Every row gives one point. To make a cloud, some directions were put in groups of two or more. Within a group, all points are equally far from the middle, so they leave a hole (a ring in 2 directions, a hollow ball in 3). The other directions are filled evenly. Then the cloud was stretched, turned, moved and blurred a little. Count the holes, and give their numbers of directions, smallest first.

Cloud (14 x 2):
[[-33 -42]
 [-31 -43]
 [ -2  52]
 [ 28  36]
 [-55   9]
 [-55   5]
 [-41  39]
 [ 13 -50]
 [ 15  44]
 [ 14  45]
 [-30  47]
 [-49  29]
 [-47  31]
 [ 11 -51]]
Holes: 1 (2)

Cloud, 19 rows:
[[-14  35 -47]
 [ 46  17 -14]
 [-20  37 -17]
 [-21 -24   2]
 [-34  51 -41]
 [ 27  15 -12]
 [  9  70 -13]
 [ 24 -53 -28]
 [  7 -52  -3]
 [-59   7 -67]
 [ 77  33 -16]
 [-43 -24 -20]
 [ 36 -66  -2]
 [ 40   3 -62]
 [ 26 -62 -28]
 [ 13   9 -36]
 [-27 -22 -67]
 [-57 -10  -6]
 [ 30 -74   2]]
Holes: 0

Cloud (21 x 3):
[[-51  27  22]
 [  5   7 -47]
 [ 13  18 -70]
 [-44  29  22]
 [-75   3 -14]
 [-29  34  47]
 [-53  33 -33]
 [-27  23 -35]
 [-48  -5 -42]
 [ 51  15  -8]
 [-29   0 -50]
 [-37  27  13]
 [-91   0 -11]
 [-65   1  18]
 [-71  37  -7]
 [-49 -10 -45]
 [ 23  28   9]
 [-35  48 -35]
 [-13  65   9]
 [  3  44 -33]
 [ 58  24 -41]]
Holes: 0

Cloud (27 x 4):
[[-27 -52  52 -40]
 [-41 -43  10 -44]
 [ -6  26  64  -3]
 [ 31  30 -24  54]
 [ 17 -15  55 -59]
 [-13  42  25 -54]
 [ 25 -64  36  21]
 [ 37  -1  59 -23]
 [-12  41  33 -55]
 [ -7  37  30 -58]
 [-22 -53  58  -3]
 [-49 -32  50 -28]
 [ 39  25  -8  53]
 [ -7 -36  -2  73]
 [  5 -61  18  52]
 [  8  14  44 -66]
 [-38 -26 -44  31]
 [-10  23  63   3]
 [ -8 -41  20  61]
 [ -4  43 -20 -28]
 [-51  27  33 -33]
 [-43 -34 -33   0]
 [ 25  24  32  43]
 [-20  38  56 -37]
 [ 33 -35 -43  26]
 [ 18  19 -37 -15]
 [-27 -52  52 -40]]
Holes: 2 (2, 2)

Cloud (49 x 6):
[[-36  20 -63  -8 -11  21]
 [  6  21  64  72 -22   4]
 [ 49  20 -13  40 -54  23]
 [-32  45 -45  -4  32  43]
 [ 44   6  59 -35  10 -46]
 [ 24  14 -23  38 -69  13]
 [-19 -56 -21  53  12 -60]
 [  3  42  50 -33  -2 -29]
 [ 26  23 -23  47 -58 -44]
 [  3  -2  39 -42  -7 -49]
 [  4 -70 -13 -18  30 -65]
 [-29 -55  -4  24  14  54]
 [ 43 -45   2 -13 -51 -45]
 [-83 -39   2  45 -17 -37]
 [  3 -92 -37   4  -5 -10]
 [ 24 -26   0  58 -13 -67]
 [  4 -23 -34 -27 -29   9]
 [ 13  50   1  61  26  30]
 [ 67  29 -46  -5 -11 -34]
 [ -8  77   6  -5  45  21]
 [ 21  -2  83  27 -37  18]
 [ 62   0 -13 -22 -32 -55]
 [ -8  57  33  52  -7 -36]
 [-69  20  34  40  -4  36]
 [ 63  -7 -12  25 -57 -43]
 [-22  16   1  66  -8 -57]
 [ 62 -40   1  23 -38  23]
 [ 57 -33 -55   3  29 -39]
 [-52   8   7  21  -6  60]
 [-15   7 -33  63  39  38]
 [ 19 -71 -51 -21  26 -21]
 [ 29  27  36  35  46 -25]
 [-50   7 -75  56 -13   6]
 [-31  27  -7 -26  28 -56]
 [-16 -64 -61  53  12   1]
 [-33  33  -2  50  52  27]
 [-38 -13  -1  47  35 -53]
 [-41  -4  -1   0  59 -49]
 [-75 -44  34  21  14 -16]
 [  5  23  26  45  54 -11]
 [ 24  49   5  -2   5 -70]
 [ -3 -33  28 -30 -32 -51]
 [ -1   3  50 -17  -7  40]
 [-44 -41  30  13  59   2]
 [-30 -59  30 -19  29 -43]
 [ 20 -12  64  69  -6  11]
 [ 35  42  69  39 -27 -23]
 [  6 -36 -14 -14  47 -72]
 [-11  42  14  52  48   9]]
Holes: 2 (2, 4)

Cloud (82 x 8):
[[ -4  65 -34 -33 -32  36 -15 -29]
 [  3 -15  12 -49  14  -1 -10  15]
 [-14  33 -26  53 -60 -31 -20  38]
 [ 54  18  47   9  40   0  40   9]
 [ 14  -7   4 -11  37  -2  31 -37]
 [ 62 -12  28  -2  33  23  15 -13]
 [ 34  33 -51 -42  17  -5  31   5]
 [-95  38 -15  41 -54 -37 -41 -16]
 [-28  21 -18  51 -54 -33 -46   4]
 [-25  60  29 -13 -82   2  -2  27]
 [  3  58  -6 -14  -1  -3  53  23]
 [ 32  10  11  -7  27  -3 -27 -63]
 [-15  -8 -17  26  27 -42 -21  39]
 [-72  13 -48 -33 -44  12  49  48]
 [-14 -19 -81   4 -24 -30  -5 -19]
 [-32  44 -74  20 -20  11  35  29]
 [ 37  13  29 -40 -37 -12 -11 -41]
 [-47 -20 -18 -22 -22 -10 -37 -43]
 [ -6  62 -13   5 -41  57  28  15]
 [  4  16 -51 -53  35 -16  14   1]
 [-75  14 -32   6  28  15 -78 -64]
 [-20  24 -24 -24 -43 -19   5  35]
 [-29  16  10  34  19 -29 -45  17]
 [-48  33 -16 -19 -45  10  53   9]
 [ -5  23 -67 -31  12  14  27  -8]
 [ 15 -29 -55  17  13  25   0 -10]
 [ 42  22 -67  38 -25 -23  24 -22]
 [-11 -19 -16  17 -31 -69  11 -18]
 [-46 -12   4   5 -45 -15 -28  -8]
 [-69 -10 -11  32 -42  -9 -53 -64]
 [  0  23  39 -33   3  -3  12 -61]
 [-63  23 -16  -5 -49 -33  10  42]
 [ 41  12  -5  26  34   6  20 -44]
 [ 21  -7  21  -8   9 -37  50  21]
 [ 16 -16 -57  61 -28 -33 -25   3]
 [ 26   7 -66 -36  -9   5  32 -26]
 [-14  25 -45   4 -18  42  51  63]
 [  2  34 -15  15  59  -3 -60 -14]
 [ 29   8  17  23  53  22   7 -76]
 [ -4  42 -28  33 -65 -18 -25  41]
 [ 47   1   6 -29  51  17 -20   1]
 [ 13 -34 -48 -28   7 -47 -10 -17]
 [ 22 -17 -14 -11   0  28   1  29]
 [ 15  31  51  -7 -45 -19   0 -32]
 [-11  16 -60 -23 -12  14  37  80]
 [  2  -4 -30  50 -54 -30   7 -29]
 [-10  16   3  18  32  11  62  41]
 [  9  11  32  12 -23   5  -8 -21]
 [  7  31 -24  41 -82 -65   3   4]
 [ 38  39   2 -17  74  35  11  -2]
 [ -2 -35 -27  23 -32  26  46  17]
 [  0  37  12  23   8 -53 -11  22]
 [  6  -5  40   3 -16 -11 -29 -17]
 [-36  -7  12  33 -60 -15   0 -40]
 [-85   9 -54  16 -26 -10 -17 -26]
 [-20 -10 -26  13 -20  -3 -53 -88]
 [ 42   9 -22  53 -49 -44  31  12]
 [ 35  25 -10 -14  37  10  -1  18]
 [ -2  13  21 -21   6  20  -8 -18]
 [-20  22  -5 -18 -35  39 -24  -1]
 [-55  14 -31  10 -83 -27 -28  20]
 [ 15   1  -3  -5  42  -8   8 -48]
 [-32  -3  -5 -39 -28 -22  -4  49]
 [ 27 -17 -46   0  19  22   8 -33]
 [ -6  -2 -15 -17  39  15 -43  -7]
 [  9  46 -21  12   9  -7  61  19]
 [  4  61   1 -18 -13 -38  10  -7]
 [-77  27  16  17 -60 -18 -21  23]
 [  0   2   9  36 -73  -4 -26 -17]
 [ -4  48 -31 -52 -16  15  46  12]
 [-48  66 -36 -13 -38  -1 -14 -24]
 [ -3   2  17  37   2 -58 -23 -38]
 [ 13  -1 -26   6  43  11 -21 -59]
 [-17  66  -6  22 -81 -48 -47 -15]
 [  1 -10 -16 -38 -46   0  -9  19]
 [-12  18  24 -10  19 -19  -4 -14]
 [-18 -17   5 -35   8  35 -22 -51]
 [ 26   3 -32  15  -5 -23 -37 -31]
 [ 29  33  14   5  40  13 -28 -32]
 [-43  -8  22  35 -23 -81 -43 -26]
 [  6  -7 -27  49 -12 -63  19  -9]
 [-24   1 -31  44 -44  -8 -56  16]]
Holes: 0
